Rows are points. Each copy is the shape, with its points in the same order, turned, moved and blurred by noise. Is it also mirrored, or only turned?
In the rows, zero is written as 128.

Shape (7 x 2):
[[ 72 126]
 [130 161]
 [156 112]
 [ 81  99]
 [135 177]
 [111 153]
 [162  77]]
Copy 1, 7 rows:
[[ 90  77]
 [112 136]
 [168 124]
 [119  60]
 [109 153]
 [ 96 122]
 [196 106]]
Copy 1 is: only turned
Copy 2, 7 rows:
[[147  78]
 [164 140]
 [111 147]
 [123  77]
 [181 153]
 [155 111]
 [ 90 147]]
Copy 2 is: mirrored
Copy 3 (7 x 2):
[[190 113]
 [141 161]
 [103 116]
 [169  91]
 [136 180]
 [152 148]
 [ 83  84]]
Copy 3 is: mirrored
Copy 4 (7 x 2):
[[152  78]
 [166 144]
 [113 159]
 [122  82]
 [177 156]
 [164 126]
 [ 77 150]]
Copy 4 is: mirrored

Shape:
[[115 105 130]
 [142  47 141]
 [176 110 189]
 [ 70 163 131]
 [170 101 125]
 [ 76 153 150]
 [120  91 114]
 [129 148 130]
 [142  94 109]]
Copy 1 (9 x 3):
[[116 151 116]
 [ 84 164  70]
 [104  83  64]
 [139 127 181]
 [135 143  62]
 [128 121 171]
 [123 171 106]
 [155 122 121]
 [132 166  89]]
Copy 1 is: only turned
Copy 2 (9 x 3):
[[137 139 171]
 [ 90 167 200]
 [ 85 178 115]
 [200 120 139]
 [ 86 126 155]
 [194 137 136]
 [124 131 188]
 [140 115 129]
 [108 120 178]]
Copy 2 is: mirrored

Shape:
[[119 119 101  84]
 [149 154 147 137]
 [146 104 188 118]
 [ 82 149  69 133]
 [172 154 154 164]
 [142 130 144 120]
 [108 187 184 155]
 [136 103 192 176]]
Copy 1:
[[148 153 158  96]
 [132 129 129 164]
 [161 136  70 136]
 [107 100 191  96]
 [110 131 107 183]
 [139 135 119 141]
 [157  64 116 192]
 [119  93  54 147]]
Copy 1 is: only turned
Copy 2 (8 x 4):
[[145 113 168 107]
 [ 80  99 145 153]
 [125  68 104 162]
 [ 98 170 165  83]
 [ 67 105 142 184]
 [111  98 141 147]
 [ 37  84 107 125]
 [ 96 105  74 180]]
Copy 2 is: only turned
Copy 3 (8 x 4):
[[145 163  89 122]
 [102 132 154 134]
 [110  98 138  81]
 [115 163  78 191]
 [106 114 182 146]
 [119 131 136 121]
 [ 39 129 150 137]
 [ 89  60 148 120]]
Copy 3 is: only turned
Copy 4:
[[158  65 142 135]
 [135 129 104 108]
 [172 159 143 142]
 [ 87  53 120 139]
 [128 155  70 110]
 [148 121 120 130]
 [ 85 162 137  91]
 [135 193 117 159]]
Copy 4 is: only turned

Shape (8 x 4):
[[111 104 127 155]
 [153 142 214 140]
 [180 174  99  93]
 [ 77  90 180 116]
 [ 89 160  93 130]
 [ 79 132 103 120]
 [101 169 164 152]
 [128 154  95 151]]
Copy 1 (8 x 4):
[[114 135 112 154]
 [198  84  78 154]
 [153 122  91  43]
 [168 179 108 184]
 [126 157 148 102]
 [122 173 143 125]
 [163 111 148 143]
 [111 118 130 101]]
Copy 1 is: mirrored
Copy 2 (8 x 4):
[[147 126 112 157]
 [ 80  98  61 107]
 [102  45 170 103]
 [108 185  96 129]
 [175 112 145 107]
 [162 132 143 120]
 [148 106  93  90]
 [161  75 132 122]]
Copy 2 is: mirrored

Shape:
[[102  89  87 176 158 100]
 [ 92  96 108 116 156 122]
 [ 88 190 136 187 104 134]
 [ 76  80 110 146 170  94]
 [166 164 170 132 120 136]
 [103  79 146  95 119  97]
 [ 85  68 125 130 161 149]
 [148 201 117 146  59 159]
 [142 147 151 171  81 140]
 [102 130 111 114 146 119]]
Copy 1 (10 x 6):
[[110 157 129  96 119 202]
 [113 173 131 111 107 132]
 [133 110 177 189 174 164]
 [ 87 184 140  96 125 165]
 [169  95 103 135 182 109]
 [135 198 146  88 145 101]
 [114 201 108 134 111 148]
 [210  86 170 181 155 129]
 [180 121 132 156 189 151]
 [123 146 150 121 118 127]]
Copy 1 is: only turned
Copy 2, 10 rows:
[[141  79 155  67 130  77]
 [126 132 136  96 112  68]
 [165  81 162 173 120 150]
 [ 98 100 152  81 129  65]
 [163 152  99 139 156 168]
 [ 89 145 105  91 104 105]
 [124 117 108 105 120  44]
 [212 130 128 160  90 184]
 [169  98  99 142 123 163]
 [142 145 150 111 114  96]]
Copy 2 is: only turned
Copy 3:
[[149  96 132 208 151 119]
 [151 146 152 182 146 150]
 [140 112 162 105 124  55]
 [154 127 153 207 174 132]
 [112 178 102 102 121  90]
 [116 160 151 153 188 166]
 [188 141 134 171 164 160]
 [ 94 119 134  65  72  98]
 [117 115 115  87 136  99]
 [134 157 161 165 128 130]]
Copy 3 is: only turned

Shape, 14 rows:
[[122 150 121 147 122 144 136 150]
 [100 114 139 144 137 138 123  75]
 [165 126 140  68 127 150 140 146]
 [119 135 104 132 120 105 165  34]
 [122 134 136 115 109 150 143 131]
 [ 94 113  91 128 136 157 137 138]
 [174 143 137 132 175   7 140 148]
 [114 109 137 119 123 145 123 121]
 [108  97 127 133 147 156 159 137]
 [146 150  99 137 133 128 110  99]
 [130 123 128  72 112 134 148 128]
 [210 134 134 140 123 154 163  23]
 [131 108  94 146 115  69 137 137]
 [100 150  74 141 125 139 156 145]]
Copy 1, 14 rows:
[[105 130 119 149 119 164 125 118]
 [127  98 126 141 172 106 135 118]
 [113 143 124  85  74 118 151 119]
 [137 158 141 148 187  73  97 118]
 [111 134 133 128 119 137 145 101]
 [ 89 109 151 169 114 128 139 133]
 [135 183 102  74 157 168  96 229]
 [116 106 140 124 130 128 149 118]
 [ 66 107 136 132 130 124 138 127]
 [150 125 117 148 120 122  97 135]
 [117 156 148 109 104 113 159 120]
 [141 136  97  91 146  57  49  73]
 [122 145 171 124 147 160  97 170]
 [ 91 148 144 187 117 146 118 132]]
Copy 1 is: mirrored
Copy 2:
[[159 126 119 151 135 128 123 150]
 [145 128 105 120 172 129 162  82]
 [119 184 154 174 131 129  87 105]
 [117 153  64 127 163  69 165  79]
 [135 140 104 157 139 138 116 120]
 [156 164 112 131 119 146 159 137]
 [ 80 118 194 114 180  28 119 160]
 [136 147 124 135 142 142 136  96]
 [160 167 119 112 156 141 125 131]
 [158 126 127 156 124  84 159 100]
 [102 176 117 160 136 142 120 105]
 [166 161  80 147 165  45  95  27]
 [110 134 128  93 119  86 137 146]
 [150 149  92 151 119 114 154 170]]
Copy 2 is: mirrored
Copy 3:
[[106 135 164 127 143  93 138 144]
 [ 94 136 133  80 134 145  95 128]
 [135 137 112 148  78  97 152 117]
 [ 72 113  95 131 138 161  63 158]
 [108 148 144 127 108  97 121 138]
 [ 82 106 178 111 105 117 134 134]
 [153  83  55 110 176 117 186 209]
 [106 143 143  98 105 120 129 134]
 [126 105 170  99 103 114 117 136]
 [ 86 131 126 137 152 145 143 129]
 [104 132 113 133  75  98 131 139]
 [140 149  94 181 144 192  64 111]
 [102 111 130 116 131 139 157 208]
 [ 72  97 175 141 133  99 133 157]]
Copy 3 is: only turned

Shape, 12 rows:
[[ 31 116  88 144 155 130  77 113 138]
 [ 92 113 180 122 126 154 162  91 148]
 [133 152 144 148 123 105 174 120  94]
 [159 123 182 146  85 123 129 119  61]
 [109 105 102 159 194 192  58 165 164]
 [106 108 133 117  91 120 204 169 101]
 [129 105  85 104 170 143  84 126 141]
 [119 134 164 129  95 132 152 104  95]
 [114 138  89 119 142 215  82 143 146]
 [101 110 139 112 139 152  71 143 153]
 [ 97 117 123 162 104 128  91  94 185]
 [131 168 147 121 141 135  75 151 138]]
Copy 1, 12 rows:
[[183  55 165 139 105 156 152 173 132]
 [114 111 107 151 130  82 192 143  89]
 [156 109 102 132 160  65 131  82 123]
 [115  84 103  82 126  26 139  80 136]
 [132 128 184  84 111 150  99 213 128]
 [132  83  92 149 133  83 103  79  54]
 [128 113 129 132  94 148 101 162 160]
 [131  86 101 132 129  46 153 106 119]
 [133 113 159 137  89  91  85 214 127]
 [101  78 139 115 115 125 127 182 135]
 [108  81 192 156 130 111 167 144 144]
 [116  83 127 108 161  91 107 177 162]]
Copy 1 is: mirrored
Copy 2:
[[123  94 190  62 102 155  95 190  79]
 [125 116 100 107  69  92 168 158 101]
 [149  96 100 111 136 120 143 103 144]
 [160 172  94 102 118 131 152 113 181]
 [ 68 160 164  60 140  91  60 179  64]
 [127 112  97  95 146 149 203  95  97]
 [ 70 141 180 123 127 128  97 155  99]
 [145 127  95 106 104 129 162 140 150]
 [ 48 146 122  87 144 131  97 203  95]
 [112 166 159 103 120 116 120 188  84]
 [146 134 119 117  80 142  83 174  69]
 [135 151 139 122 165 101 106 188 120]]
Copy 2 is: only turned
Copy 3, 12 rows:
[[ 46 137 120 105 138 163 156 113 161]
 [164  77 130 113  81 193 169 145 144]
 [189 111 154 140 151 132 178 156 150]
 [231 145 143 104 159 167 133 151 128]
 [ 56 141 190 132  80 138  89  98 134]
 [195  73 134 153 166 164 178  85 136]
 [ 89 116 136 150 116 116 117 135  91]
 [198  95 138 101 140 169 163 146 133]
 [ 77  84 189  91 110 130 111 106  92]
 [108 107 118 112 106 152  89 115 136]
 [115 125 101  82  81 125 153 119 164]
 [132  94 158 109 140 116  85 149 151]]
Copy 3 is: only turned
Copy 4, 12 rows:
[[148 128 129  60 104 198  77 166 169]
 [114 160 137 124 144 168 131 141  72]
 [118 148 173 142 149 110 143 105 134]
 [ 98 186 124 169  93  95 154 111 146]
 [114  93  67  44  73 144  43 125 112]
 [120  96 180 146 115 115 184 135 112]
 [149 104  64  78 124 138 108 108 147]
 [107 167 147 146 127 128 149 133 127]
 [ 86 109  63  44 109 135 107 151 120]
 [127 126  66 101 105 141  81 154 124]
 [169 179 108  75 110 136  94 172 114]
 [108 137  85 118 140  94  81 157 158]]
Copy 4 is: mirrored

Shape, 12 rows:
[[112 186 102 119 105 198 183 102 143]
 [ 56 127 118 141  99 133 133 162 135]
 [164 128 132  95 114 129 128 138 143]
 [154 114 161 110 120 126  86  62 129]
 [137 165  68 108 117 107 161  92  89]
 [ 92  84 175 123  97  96 188  65 147]
 [ 64  83 130 110  94 174 114 122 189]
 [169 120  96 152 127 134 105 122 104]
 [177 188  80 108  79 200  86 132 152]
 [102 140 166  83 137 143 141 113 126]
 [131  96  72 144 158  90 173 140 181]
 [106  77 148  95  96 169  85 140 100]]
Copy 1:
[[120 104  80 175 145 166 130 192  83]
 [111  82 124  82 167 154 164 129 118]
 [114 126 123 118  89 111 131 157 147]
 [142 208 124 118 131  89 131 159 140]
 [154 128 140 137 111 186  72 155 118]
 [162 131  73  56 164  98  82 177 130]
 [ 68 136 103  63 183 120 171 179 108]
 [141 139 168 148 108  97 121 114 112]
 [105 154 166 185  94 150 196 183  92]
 [113 137  83 124 153 134 129 148 167]
 [103  91 108  68  89 126  91  99  85]
 [ 91 138 164 113 178  90 159 160 166]]
Copy 1 is: mirrored
Copy 2:
[[ 99 125 174 198 179 142 185 137 118]
 [105  71 111 141 135 182 128 141 106]
 [156 125 151 117 117 121 168 150 136]
 [108 152 161 100 113 103 118 169 181]
 [112 157 153 136 131 158 177  69 150]
 [119 179 117 148 125 208 117 198 175]
 [ 91  68 101 164 120 147 144 210 147]
 [125 137 119  92 148  94 148 108 137]
 [120  64 189 129 174  71 202 125 147]
 [124 136 168 162  96 144 121 164 122]
 [115 149  73 100 117 174 213 151  99]
 [143  84 112 151 108  98  95 151 161]]
Copy 2 is: only turned

Shape (16 x 11):
[[ 90 126 120 190 112 101 127 118 145 118 193]
 [108 197 115  81  72 127 138 135 143 116  77]
 [138 146 100  96 100 137 127  82 190  90  77]
 [131  99 113 151 121 103 117 116  90 139 139]
 [156 123 112 156 176 163 116 130  77 107 139]
 [201 101 131 159 107 174 119 101 103  94 170]
 [106 144 136  69 125 101 182 127 181  84 136]
 [118 113 135  95  97 109 123  76 161  87  52]
 [119 161 109  83 103 118 101 143 187 111 108]
 [119 160 167 190 163  99 108 111 149 163 172]
 [122 145 111 113  84 137 165 133 212 120  73]
 [156 143  85 207 152  83 142 118 143 143 160]
 [158 169 154 208 131  60 153 129 130 145 185]
 [102 141 116  53 100 134 149  92 162 170  97]
 [186  97 115 127 136 113  86 127  99 129 162]
 [161  85 151 151 138 139 119 170 102 131 145]]
Copy 1 (16 x 11):
[[ 43 150 130 100 104 122  66 149 158 130 102]
 [190  83 118 144  48 136 132 142 186 130 116]
 [184 151 175 123  82 129 148 168 174 154 129]
 [ 96 116 163 126 134 141  80 115 137 105 138]
 [ 86 154 148 134 115 130 132  66  96 107 162]
 [ 72 155 190 151 141  87 153 110 148  83 142]
 [149 131  99 111  91 151 154 215 134 129 109]
 [186 136 176 104 105 173 133 174 191 125 156]
 [188 141 116 127  81 105 111 158 163 142 118]
 [ 52 169  96 154 124 140  69 125 164 170 140]
 [190 146 145 121  87 151 144 153 186 150  67]
 [ 61 169 167 168 103 150  64 127 117 160  94]
 [ 27 153 117 198 105 162  67 149 152 130 102]
 [184  68 129 118 131 140 139 157 169 175 116]
 [111 143 159 156 153  98  88 117 111  93 153]
 [104 158 120 132 155 131 112  87 132  74 118]]
Copy 1 is: only turned
Copy 2, 16 rows:
[[146 193  90 148 117 118 105 149 150 135 152]
 [ 99  64 118  63  83  82 145 124 126  99  78]
 [ 86 135 150  63 106 130 152  86 134 116  72]
 [158 161 138 122 157 113 153 195 119 143 138]
 [105 127 129 141 202 130 139 161  85 161 116]
 [ 93 203 145 135 199  84 127 138  80 134  91]
 [138 105 123  93 131 103 111  65 185  99 131]
 [101 133 172  54 104 130 184  93 134 120 117]
 [108 102 118  61  91 145 108 111 116  88 107]
 [150 163  51 157 130 144 163 147 110 119 159]
 [136 113 152 100  86 124 142  83 137 105  55]
 [135 179  84 170 154 154 140 174 157 118  98]
 [179 184  71 179 152 105 158 181 155  68 127]
 [170  95 117  36 108 114 150  96 123 141  85]
 [125 171 128 103 201 144 136 188  90 123 124]
 [152 141 162 147 182 124 124 150  68 117 133]]
Copy 2 is: only turned

Shape (15 x 12):
[[123 115  90 114 130 162  99  62  94  94 153 131]
 [ 87 169 141 173 155 134 167 145 133  84  92 146]
 [140 201 107 148 136  99  91 120 141 105 105 129]
 [124 112 183 132 134 139 161 140 179 105  87  83]
 [130 128 131 140 100 113  95 155 118  53 132 125]
 [128  76  95 126 165 101 181 118  95 176  92 142]
 [144 129 178 117 102 130 157 104 150 165 155 160]
 [119 153  83 119 162 178 183 126 133 157 152 144]
 [ 73 131 122 195 136 109 142  91 143 172 105 123]
 [ 62 122  64 125 124 198 115 194 111 111 146 132]
 [ 82 201 103 165 125  86 227 122  98 186 154 145]
 [147 129 121 169 109 146 159 174  94 156 164 115]
 [121 148 126  77 125 105 157 114  96 136  97 133]
 [104 136 148 105 175  64 134 134 155  83  93 114]
 [ 66  89 181 125 174 146 132  96  98 141 118 122]]
Copy 1, 15 rows:
[[135 159 106 192  75 166 156 167 143 137 145 145]
 [149 157  60 114 185 178  86 137 126 150 124 108]
 [119 141  44 111 136 115 152 136 176 170 134 127]
 [187 146 111  70 162 159 148 123 127  77 137 135]
 [ 86 158  87 116 126 181 171 118 147 134 100 148]
 [167 147 147 126  94 119  69  79  94 170 172 135]
 [118 118 147 139 158 120 124 130 134  90 186 108]
 [171 123 121 147 110 137 112 161 106 154 154  49]
 [164 135 119  97 168 140  82 166 148 179 177 170]
 [140 119 135 136 107 188 137 179 117 188  41  79]
 [110  97 113  97 138 150  40 156 129 185 212  65]
 [ 79 141 143  87 120 136 123 165  82 146 147  95]
 [138 134 106 129  83 135  86 102 162 124 150 110]
 [174 121  64  97 128 176 130  62 150 129 137 156]
 [175 114 122 163 120 176  70 151 103 105 134 183]]
Copy 1 is: mirrored
Copy 2, 15 rows:
[[127 125 161  93 117 211 136 109 127 130  85 122]
 [101 118 188 141 178 133  92 158 122 115 179 168]
 [111  97 183 122 180 112 149 139 138 119 149  75]
 [147 162 129 175 123 106 133 177 156 121 175 188]
 [142 122 155 119 161 154 152 177  69 156 143 133]
 [ 74 172  92 124 172 190 104  88 158  90 185 136]
 [ 99 123 104 206 121 142  94 122 157 153 108 129]
 [121 152 160 123 120 136  46  65 144 111 142 120]
 [ 71 107 126 119 167 124 103 155 173  65 128 136]
 [147 123 133  45 129 138  38 132  75 130 144 125]
 [ 57 165 165 172 230 115  24 113 163  98 114 101]
 [150 137  92 147 191 130  82 101 107 130 110 142]
 [ 92 183 152 142 153 165 106 136 167 160 166  95]
 [ 72 182 165 138 139 123 158 169 129 127 183 133]
 [ 64 146 111  92 134 160 116 145 168 144 138 203]]
Copy 2 is: mirrored
Copy 3 (15 x 12):
[[151 111 126 156  87 119 154 127 164 154 189  88]
 [ 74 148 106 122  67 140 139  88 179  83 111 154]
 [115  94  89 178 105 149 153  82 107 103 122 131]
 [103 130 150  83 125 168  72  61 150  88 133 145]
 [114 103 156 131 145 102 179  68 161 116 145 139]
 [122 205  75  86  99 108  93 140 112 172 130 152]
 [176 158 118 125 144 128  72 135 165  72 124 125]
 [121 133 111 145  61 107  69 171 155 130  99 138]
 [133 164  82 110 105 201 141 131 148 131 104 162]
 [136  87 176 106  53 100 154 128 180 179  88 164]
 [ 93 187  89 129  92 142 132 212 104  66  60 146]
 [ 99 122 127 109 159  99 120 154 159 137  73 129]
 [137 159 111 112  88 100 113 104  96  95 131 106]
 [ 85 129 114  90 100 120 124  66 101  83 171 183]
 [159 137  89  38  83 146 120 117 166 116 165 137]]
Copy 3 is: only turned
Copy 4:
[[118 109 129 161 134 175 134 114 164  64 150 110]
 [166  71 106 166 136 122 133  89 153 199 129 110]
 [141 152 114 164 126 115 121 159 128 167 128 110]
 [145 101 109  97  96 104 169  87 110 176  97  62]
 [158 168  86 137 150 168 134 101 146 154 122  99]
 [118  95 162 118 103  60 109  73 206 117 134 124]
 [ 84  93 139 113 139 104 145  97 118 121  62 129]
 [ 88  51 144 131 132  90 155  96 129 141 170 160]
 [181  55 171 110 110 100 116 157 166 144  99 107]
 [154  93 145 105 171 174 111  60 129 142 225 135]
 [ 94  27 111 125 143  70  81 153 186 182 110 180]
 [133 105 126  85 106 130 121  90 142 149 123 188]
 [ 79 117 114 138 127  93  91 103 148 131 125  91]
 [145 145  81 148 147  66 137 106 138 162 119  50]
 [167  48 120 134 110 106  95  69 131  94  99  67]]
Copy 4 is: only turned
